Rows are points. Each copy is the shape, with its points in the same order, turned, moved and blurred by noise. Is it also mirrored, or only turned?

Shape (7 x 2)
[[  4.4  -1.3]
 [ -0.1  -1.2]
 [ -0.7  -3.6]
 [ -2.6  -0.3]
 [  1.4   8.4]
 [ -1.7  -3.1]
 [-10.5   0.9]]
Copy 1 (7 x 2)
[[ 3.3  6.1]
 [ 2.0  0.1]
 [ 4.5 -1.0]
 [-0.5 -1.4]
 [-7.7  4.3]
 [ 3.0 -1.5]
 [-3.2 -9.5]]
Copy 1 is: only turned
Copy 2 (7 x 2)
[[ -1.3   3.5]
 [ -1.1  -1.2]
 [ -2.2  -1.2]
 [  0.8  -3.7]
 [  7.1   1.5]
 [ -3.0  -3.1]
 [  2.6 -11.9]]
Copy 2 is: mirrored

Shape (6 x 3)
[[ 4.4  7.9  1.6]
 [-0.2  0.6  5.1]
 [ 1.9 -6.2 -4.0]
 [ 7.3 -4.1 -0.7]
 [ 2.1 -5.3 -3.6]
 [-2.0 -3.7 -0.5]]
Copy 1 (6 x 3)
[[ 2.7 -5.9  7.0]
 [-0.5  4.3  3.8]
 [-8.9 -0.7 -2.9]
 [-9.1 -1.4  3.2]
 [-8.6 -0.3 -2.5]
 [-4.1  3.3 -2.7]]
Copy 1 is: only turned
Copy 2 (6 x 3)
[[-6.6  5.1  1.8]
 [ 0.6  1.1  5.5]
 [ 3.5 -4.4 -4.0]
 [-2.6 -5.5 -0.6]
 [ 3.1 -3.6 -3.6]
 [ 5.1  0.3  0.3]]
Copy 2 is: mirrored
Copy 3 (6 x 3)
[[ 6.8  5.0  7.5]
 [ 0.7  7.2  0.8]
 [ 2.7 -2.9 -4.5]
 [ 7.8  0.9 -4.1]
 [ 2.7 -2.4 -3.8]
 [-1.3  0.6 -2.0]]
Copy 3 is: mirrored
Copy 4 (6 x 3)
[[-1.5  7.8 -8.9]
 [-3.7 -0.7 -3.5]
 [ 6.7 -0.9  1.9]
 [ 6.4 -2.1 -4.4]
 [ 6.3 -0.2  0.6]
 [ 0.4 -0.4  2.4]]
Copy 4 is: mirrored

Shape (11 x 6)
[[-5.4 -0.4  2.6  2.0 -1.5  1.0]
 [ 1.8 -3.3  5.6 -5.0  7.3 -8.5]
 [ 1.0 -2.4  6.4 -9.2  3.4 -6.1]
 [ 5.1  7.0  1.4 -2.7 -8.0 -4.5]
 [ 2.5  4.3  3.8 -2.5  4.0 -4.2]
 [-3.0 -2.5  2.4  0.7  2.1 -7.4]
 [-0.1  2.4 -5.1  0.0 -3.4  0.2]
 [ 7.5  6.2  0.8  4.5 -2.3  5.0]
 [-7.9  0.0  2.3  2.3  4.4  1.7]
 [-3.3  1.5  1.9  2.6  2.6  3.6]
 [-3.7 -1.3  0.9  4.2 -3.4  4.6]]
Copy 1 (11 x 6)
[[ -0.6  -1.6  -3.6   1.4   1.1  -6.4]
 [  9.1   9.9  -2.2   2.2  -0.3  -0.1]
 [  5.4  11.2  -5.1  -1.4   3.7   1.5]
 [  1.8   1.3  -2.3 -14.4  -1.5  -2.6]
 [  1.6   6.4  -2.9  -2.5  -4.0   1.2]
 [  7.7   2.0  -2.7   1.6   0.2  -4.9]
 [  0.3  -5.5  -0.2  -4.9   1.3   0.2]
 [ -6.6  -1.6   4.1  -7.1  -6.4  -2.7]
 [ -0.8  -1.4  -4.6   6.5  -0.1  -3.6]
 [ -3.2  -1.4  -2.6   1.7  -1.5  -1.3]
 [ -4.6  -5.0   0.7  -0.2   1.4  -6.0]]
Copy 1 is: only turned
Copy 2 (11 x 6)
[[ 4.9  4.5  2.3 -2.6  1.1  0.9]
 [ 4.4 -3.3 -2.5 11.7  3.6  2.3]
 [ 6.2 -7.4  1.8  8.9  3.2  3.0]
 [-6.3 -4.9  5.8 -1.5  5.8 -1.0]
 [-1.4 -0.4  3.1  7.6  2.1  1.1]
 [ 4.0  1.4 -2.7  4.0  6.2  3.9]
 [-2.9  0.4  1.0 -4.3 -1.2  3.3]
 [-6.3  1.6  3.1 -1.0 -2.9 -7.6]
 [ 6.2  8.1  1.8  1.2 -1.8  3.7]
 [ 3.4  6.2  1.9  0.1 -2.4  0.2]
 [ 4.0  4.9  0.0 -5.5 -0.6 -2.1]]
Copy 2 is: mirrored
Copy 3 (11 x 6)
[[ -0.6  -1.0   4.1   3.3   2.9   2.0]
 [ -2.6   3.8  -3.1   4.2  -7.4  -7.9]
 [ -2.4   7.3  -1.0   3.8  -2.9  -9.6]
 [ -3.4  -3.6  -2.5  -3.6   8.6  -9.3]
 [ -7.1   0.0  -0.9   0.2  -2.0  -5.8]
 [  1.7  -1.9  -0.4   3.2  -4.2  -3.4]
 [ -0.6  -1.2  -0.1  -5.8   4.5   0.9]
 [-10.2  -3.9  -5.0  -1.5   8.0   1.7]
 [ -2.3   0.3   6.6   3.0  -2.4   4.0]
 [ -5.6  -0.2   3.6   2.2   1.2   4.1]
 [ -0.6  -2.1   2.3   3.3   5.6   5.5]]
Copy 3 is: mirrored
